Each wall is flat, endless, passes through zero and stands at right angles to its row. A trip goes straight from one point to another. List the walls that it crosses, first one first.

Walls:
(1): [-1.0  4.5  1.0]
(2): [ 2.2 -1.4 -5.0]
Trips:
[-0.6 -0.9 -7.8] to [-4.4  1.7 -0.6] => 1, 2
[-1.5 -0.8  0.0] to [ 1.7 -3.0  0.6] => 2
[-4.7  0.8  2.0] to [ 4.8  0.8 -3.7] => 2, 1
[-0.6  0.4  2.8] to [ 3.8  0.2 -2.0] => 2, 1
[-4.9  3.1  1.1] to [ 0.2 -1.8 -4.0] => 2, 1
[1.2 0.3 8.0] to [-0.9 -1.2 -1.5] => 1, 2
[ 1.6 -2.9 -2.6] to [ 1.2  1.8 -5.2] => 1

Walls:
(1): [-1.2 -2.9 -1.3  0.5  1.3  1.4  0.5  3.6  4.2]
(2): [ 1.2 -2.6 -0.3  2.2  1.0  1.6  3.5  1.7  1.0]
(3): [ 1.2 -0.4  3.7  1.4 -4.4  1.1 -5.7  1.0  2.1]
Trips:
[-2.7 -1.4 -0.4  0.1 -1.7  5.8 -1.3 -4.8 -2.5] to [-0.3  3.4  2.8 -4.0  5.6 -1.6 -0.2  0.7  2.4] => 3, 1
[-0.3  2.3 -0.5 -1.5 -5.6  2.1  0.8  2.5 -2.5] to [-1.7  2.3  1.2  0.0 -1.7 -2.5  3.1  0.1  0.9] => 3
[ 0.7 -3.1  7.0  1.1  3.3 -1.0 -2.6 -4.0 -2.3] to [ 1.6 -1.7 -3.0  1.2  0.8 -1.5  0.9  4.7 -3.5] => 2, 3, 1
[-2.1  4.4  1.8  2.3  4.1  3.8  5.8  0.9 -0.4] to [ 1.9  2.1 -4.6 -1.3  0.5 -2.7  0.4  1.6 -2.6] => 1, 2
[-1.5  1.2  2.1  7.3 -0.1  0.9  3.5  0.4 -3.2] to [-2.0 -0.5  1.1 -2.4  1.7 -5.7  0.4 -3.9  2.6] => 2
[ 0.5 -2.5 -4.8 -1.8 -0.5 -3.8  3.2  0.9 -4.2] to [-1.9 -6.9  2.1 -3.4 -0.1  5.8 -3.9  2.2 -2.2] => 1, 3
[ 0.0 -1.9  2.7  0.6  8.0 -4.5 -2.4  0.0 -2.3] to [-1.7 -5.3  1.6 -1.5 -1.0 -0.6  1.2  1.9 -0.2] => 1, 2, 3

Walls:
(1): [-1.1  0.4  2.3 -1.7 -1.4 -0.2 -5.0  0.1 -0.9 -2.9  8.6  2.3 -3.2 -3.1
  5.1 -0.8 -2.9 -4.0 -2.1 -1.1]
(2): [-2.5  5.0  2.2  3.5 -1.1  1.5  2.8  0.9  4.2 -1.6  0.2 -0.1  3.2 -0.1
  1.4 -1.7  2.3  3.0 -2.3  0.6]
(3): [ 2.0 -4.9 -3.0 -2.6  5.7  2.8  3.5 -2.3 -0.2  0.8  1.1  2.7 -2.4 -3.0
  1.7  1.3  1.7  3.4 -2.4 -1.2]
(4): [ 0.1 -4.8 -0.4 -1.6 -4.6  4.6 -1.4  3.1 -2.8  3.5  1.2 -0.8 -0.8  0.1
 -3.3  3.4  0.7 -0.2  2.9  0.0]
Trips:
[ 2.7  0.1 -1.7 -1.6 -1.4 -1.7 -3.2 -1.7 -1.6  0.9 -0.1  2.6 -1.8 -0.5
 -5.0 -0.3  3.7  4.1  0.4 -1.2] to [-1.9 -2.5  0.7  2.7  2.1  5.8 -1.2 -0.8  6.8  2.9  0.3  8.4  4.8 -5.2
  0.1 -1.8 -0.2  0.0 -1.2  0.8] => 2, 1, 4
[ 3.4 -5.8 -2.7  3.9 -0.7 -1.4  0.3  3.4 -3.5  2.2  2.5  4.3 -0.5  2.3
  0.0 -1.1  0.4  3.3  4.3 -0.7] to [ 5.4 -1.7  2.1  4.3 -0.9 -1.7  2.6 -6.1  2.2  2.8 -5.9  0.9  1.3 -0.7
  1.4 -2.4 -3.5 -3.0  3.1  1.0] => 4, 3
[ 5.2  1.0 -3.3  1.0  1.8 -2.4 -2.7  4.5  2.2 -4.6 -2.0  0.6  2.5  0.7
  1.5 -2.2 -3.9 -2.1  2.8  2.6] to [-0.1 -1.9 -4.0  5.3  2.2 -2.2 -0.2 -0.4 -2.2  0.1 -3.1 -1.0 -0.9  0.3
 -0.6  0.1 -2.1  0.3  2.9  2.7] => 1
[ 0.9  4.5 -6.6  1.4  0.9 -1.7 -4.2 -0.6 -4.0  1.7  3.7 -3.0  2.8 -1.7
 -1.5 -1.8 -8.4  2.6 -4.6 -3.7] to [ 0.9  0.7  1.3 -2.5  2.9  3.4  3.3 -6.9 -0.6  1.5 -0.5 -2.0  2.6 -2.2
  1.8  1.5  3.4  0.0  1.0 -5.6] => 3, 1, 2
[ 0.1 -2.1 -0.8  2.1 -1.8 -3.8 -7.4 -1.9  0.6 -1.3  3.4 -0.8  0.6 -0.2
  2.4 -1.3  0.4  2.5 -3.8  0.0] to [-0.4 -0.4  3.4  2.1  0.5  0.6 -0.9  3.9 -4.1  0.0  1.8  0.4 -0.4  0.9
  8.3 -5.5  7.4  2.2  1.3  0.9] => 2, 3
[ 4.2  2.5  0.9  1.1  0.2 -0.9 -0.2 -1.7 -2.3 -3.1 -2.7 -2.3 -5.6  3.9
  2.5  2.7  0.2 -5.3  3.3  0.0] to [-3.0 -4.8  2.2 -6.4  5.0  3.7  1.8  1.3 -3.3  1.5  1.3  0.2 -2.2  2.8
  0.1 -0.1  3.9  1.8  0.3  0.6] => 4, 3, 1
[-6.0 -0.3  0.0  4.3 -2.5 -0.7  1.7 -3.2 -3.7 -4.1 -1.6 -0.3 -2.3  6.2
 -3.6  3.0 -1.0  2.3  0.3  1.7] to [-1.8  2.0 -1.0 -1.8 -1.2  1.2  2.1  1.6 -1.3 -2.6  0.9 -0.3  0.9  0.5
  4.3  1.9 -1.7 -0.6 -3.7  0.9] => 4, 1, 3
[ 5.2  2.7  4.0 -1.7  2.9  0.6  6.6 -0.3  1.3  1.6 -1.7 -3.3 -1.6  0.9
 -0.1 -5.7 -4.0 -4.1  5.5 -0.9] to [ 4.0  1.5 -0.2  4.0  3.5 -0.2  3.4  0.5 -5.9 -0.1  2.4 -3.3  4.2 -0.9
 -3.0  0.5 -4.3  3.1  6.4  1.9] => 4
[-0.8  3.0  3.3 -1.8 -0.4 -0.9  4.4  2.0  1.3 -2.5 -1.2  2.5 -2.1  1.3
 -2.7  2.6  0.7  1.5  0.3  3.6] to [ 3.4 -2.3  1.0  1.3  4.6  1.2 -0.2  0.8 -1.2  0.8  4.4 -2.7 -2.5 -0.6
  0.6  0.7  3.8  3.2  1.3 -8.8] => 3, 4, 2, 1

Walls:
(1): [ 2.7  3.2  5.6  1.4 -1.0 -3.2  2.7  0.9  1.5  0.6 -4.0 -2.6 -0.5  4.7
  1.2  6.1  1.5 -1.9  0.1 -4.5 -0.4  3.5 -2.5 -1.3  1.8 -2.1  2.6 -2.9
 -1.2  7.0  2.2  5.5 -3.5  2.3 -1.2  2.1  1.0  0.1  1.9  3.7  0.1 -3.7
 -1.3 -3.5 -1.7  1.5  0.2 -3.2]
(2): [ 2.7 -2.2 -3.8  4.0 -4.2  3.0 -2.5 -0.6  1.3  0.8 -1.7  1.7 -0.5  0.5
  3.4 -0.8 -4.1 -3.1 -2.7  1.1  2.0 -3.1  3.5  2.1 -1.6 -1.1  1.7  2.1
 -3.1 -3.0  2.4 -1.3  3.5  0.4 -0.4 -0.4  8.5  0.1 -2.5 -3.2 -0.4 -2.0
  3.8 -3.4  4.6  0.8  0.0  3.3]
(3): [-1.7  2.3  4.0 -2.8  1.1 -1.6 -1.7  5.3  0.2 -1.9 -0.5 -2.8  2.6 -1.9
 -1.0  1.9  2.0 -4.7 -1.3  3.8  1.1 -3.5  3.6 -2.8 -3.0  0.8  1.2 -3.2
 -6.3 -0.1  2.5 -2.7 -0.3  0.0 -0.1  0.1  2.5  0.4  0.2  3.1  1.7  0.5
 -1.1 -2.2  0.9 -1.0 -1.2  2.6]
(4): [-4.0 -1.7 -3.6 -4.9  0.2 -4.8 -0.8 -4.4  3.4 -2.0 -6.5 -3.2  2.4 -4.9
  0.0  2.7 -1.2  4.0 -4.0 -0.7 -2.7 -2.3  2.1 -3.7 -5.6  4.7 -1.9  3.2
  0.5 -4.4 -5.0  0.4 -2.0 -0.7 -4.7 -0.4 -3.1  2.9  2.5 -1.3 -0.2  5.9
  0.5 -1.9 -3.6  3.6  6.5  5.9]
Trips:
[ 3.1 -2.9 -0.7 -2.0  0.0 -0.2  1.7 -0.2 -1.2 -1.6 -0.5 -3.3  0.6  7.0
 -0.2  0.7  4.2 -0.4 -0.8  0.4  0.4 -1.5 -3.1  1.1  3.9  1.2 -4.2  1.6
  3.4  2.3 -3.9  0.5 -2.0  2.1  1.0  3.2  2.6 -2.4 -4.7  0.6  0.4  2.3
  4.4 -1.0  0.8 -3.7  2.7 -1.4] to [ 0.9  5.6  5.9 -0.1 -1.3  0.3 -1.9  4.0 -2.2 -1.7  1.2  2.6  0.8 -0.5
 -3.0 -1.0 -3.9  0.8  0.2  1.1 -1.7 -1.5  1.8 -1.7  2.8  1.0  7.1 -5.0
  3.1 -0.9  4.0  2.0  2.2 -2.4 -0.1 -5.3 -2.0  2.8 -2.5  0.6 -5.1 -5.2
 -1.0 -1.2 -3.5 -1.6 -1.2 -1.6] => 3
[ 1.2 -2.9  2.6  1.4  0.1  0.7 -0.1 -1.0 -1.1  4.5 -2.3 -0.5  1.5 -2.7
  0.4  2.0 -4.2 -4.3 -1.4  2.5  3.5  1.4  4.7 -2.4 -3.5  2.0  1.2 -3.5
 -0.1  3.2  0.8  6.2  0.8  0.4 -6.9  2.5 -3.2 -2.9  6.8  2.6 -1.8 -7.7
 -1.7  3.9  0.4 -9.3  1.5  2.4] to [-4.0 -2.9 -0.9 -0.6 -2.0  1.8  6.3 -3.0  0.7 -1.3  0.5  4.5  0.4  1.6
 -4.9 -6.3 -1.1  5.2 -0.8 -2.0 -0.2  2.3 -5.0 -1.4  3.2  0.2  1.9  2.7
  3.1  0.0 -2.2  5.9 -3.1  1.8  4.0  5.0 -2.5  0.5  3.4  0.6 -0.1  1.4
  2.3  0.5 -4.2  2.8 -1.7 -0.8] => 3, 4
[ 1.1 -0.7 -0.2  2.9 -3.4 -2.5  0.7  3.4 -1.7  6.2 -4.9  5.6 -0.1  0.0
 -5.0 -0.5 -3.6 -0.1  0.1  3.1 -4.0  1.0  0.1  0.4 -0.3 -2.0 -1.0 -4.7
  3.8  0.8  1.2 -4.0 -3.2 -2.1  1.6 -4.5 -1.2 -1.1  2.4  2.3  1.1  0.3
 -0.3 -0.6 -2.9 -8.2  0.4 -0.9] to [ 1.7  3.3 -0.9 -0.1  2.1  0.7  1.1  0.6 -5.8 -5.4  0.7  4.9 -2.5  1.4
  0.9  1.4 -0.5 -4.0  3.6 -1.1  3.3  1.7 -8.3 -0.8 -5.4 -0.8  2.2 -5.3
  1.7 -1.2  6.5 -1.0  1.2  0.5  6.8  1.8 -4.7  0.7 -0.5  0.9 -5.5  3.4
 -1.7 -0.4  0.9 -5.2  3.7 -3.1] => none
[ 2.2  0.3 -4.0 -4.6 -3.8 -0.4 -4.8 -5.9  2.4 -3.5 -0.7  1.0 -3.6 -0.6
 -3.6 -1.8 -0.9 -1.5  6.0  5.3 -0.4  1.2  2.5 -2.5 -0.1 -2.7 -0.4  0.2
 -3.0 -0.7  5.0  0.4  3.0  1.6  2.3  7.1  1.0  3.3  1.5 -2.9  2.1 -1.5
 -3.4 -0.8  4.8 -3.7  1.1 -0.9] to [-3.6  2.5 -2.9  0.1 -0.3  0.2 -1.3 -0.1  3.0  0.4  4.4 -3.3 -1.7  3.4
  0.7 -2.7 -1.7 -5.1 -4.3 -1.9  1.3  2.8 -3.0 -1.0  2.0 -0.2 -2.4  2.9
  1.8  4.3  0.1 -2.3 -1.5  0.1 -0.9  0.7 -2.7  0.9 -2.7  0.4  0.9 -0.1
  0.6 -3.9  1.8 -0.9 -3.1  3.8] => 3, 1
[ 2.1  2.5  1.1  2.2 -0.3 -3.1  0.4  3.9  3.1  4.1 -4.8 -2.9 -3.6  0.0
  1.1  3.2 -0.7 -0.2  1.7 -0.7  1.0  7.4 -5.8  0.6 -6.0 -1.2 -1.5 -1.6
  4.6 -3.3 -3.2 -2.5  1.3  1.6  1.2 -5.3  1.2  1.1  0.4 -2.0 -4.3 -1.5
 -4.6 -0.2 -1.6  0.5  0.7  1.4] to [-2.4 -2.4  3.5 -5.8 -1.5 -2.6 -0.3  2.7 -2.9 -2.4  1.2 -1.3  1.0 -0.6
  3.8  3.5  5.2 -5.1  0.5 -1.7 -1.9 -2.6  0.4  2.2 -0.6 -5.0  1.5  5.7
 -2.3  4.2 -5.6  0.7 10.0 -1.6  7.7  3.8 -1.1  0.1  1.6  1.4 -1.2  2.8
  0.8 -1.3 -4.0 -4.2  0.4  1.1] => 3, 4
[-4.7 -1.2 -0.8  0.1  2.1 -1.3  1.2  2.8  0.8 -3.1  1.2  0.0  0.7  1.9
 -7.0  0.2  0.2  5.2 -2.1  1.0 -1.1  1.6  4.0  2.8  1.7 -4.3  1.7  1.2
 -1.2  1.5  1.4  3.1 -1.4 -1.5 -5.4 -0.8 -0.3  1.2 -1.9 -3.7  4.5 -0.2
  2.4  1.6  0.8  0.2  1.6  1.3] to [ 1.3  0.7 -2.2 -1.8  2.9 -3.2 -0.9 -2.7  0.3  3.6 -1.0 -4.0 -2.1 -0.3
 -0.2 -2.5  1.2 -6.4  3.6  0.4 -2.3 -0.2 -4.7  1.5  1.3 -3.1 -1.4  3.3
 -1.8  3.9 -0.8  1.0  2.5  8.2  3.0  4.1  2.7  2.0 -4.3 -1.7 -0.6 -2.7
  4.2 -2.0 -6.0  0.6 -1.1 -3.4] => 1, 4, 2
[ 0.5  0.7  2.9  3.2  0.9 -1.4 -0.5 -3.4  0.6 -0.4  1.5 -0.4  0.2  6.1
 -1.3  2.2  1.9  0.3  0.0  0.2 -2.0 -4.3  0.2  0.9 -0.2  0.5  0.7  4.7
  3.7 -1.1 -2.0  1.3  5.4  2.3 -3.4  1.6  2.4  3.8  0.9 -0.8 -1.6 -0.2
  1.2  4.9  5.3 -1.9  3.8  2.9] to [-5.1  2.9 -1.2  1.1 -1.0  1.2  1.3 -4.3  0.9  1.3  3.4  3.6 -5.2  1.1
 -2.9  1.4  3.4  3.2 -4.0 -2.2  2.3 -4.2  3.6 -1.9 -2.8  5.4  0.1  1.9
  0.8 -2.6 -0.9 -4.0  0.2 -1.5  2.7  5.5 -1.3  3.8  6.6  4.6 -2.8 -1.2
 -0.8 -0.2  2.4 -2.2  3.9 -3.1] => 2
[-2.5  3.8  0.9 -3.0  5.5  0.2  0.4  1.0 -6.8 -7.1  8.4 -3.6 -0.9  2.5
  3.4 -0.2 -4.8  0.1  2.0  6.1 -0.3  2.7  2.0 -1.7 -0.4  2.3  0.6  0.9
  0.8 -3.3 -1.2 -2.1 -3.2 -4.2  1.7  0.0 -0.4 -1.1 -2.1  4.0  1.4 -3.1
  0.5 -1.7 -0.7  2.0 -3.2 -3.6] to [-0.6  1.6  1.8 -3.7  2.6 -2.4  0.1  2.1  0.5 -1.0 -2.4  2.7  1.1  3.0
  1.0  4.9 -1.9  7.1  0.3 -0.8  5.1 -2.6  2.4 -1.1  3.2 -4.3 -4.3 -5.1
  1.7 -2.3 -1.4  1.4 -1.0  9.1 -0.5  2.8 -8.3 -1.5 -2.8  1.2 -1.6  1.1
  0.3 -7.0  0.7 -5.7  4.1 -0.3] => 1, 4
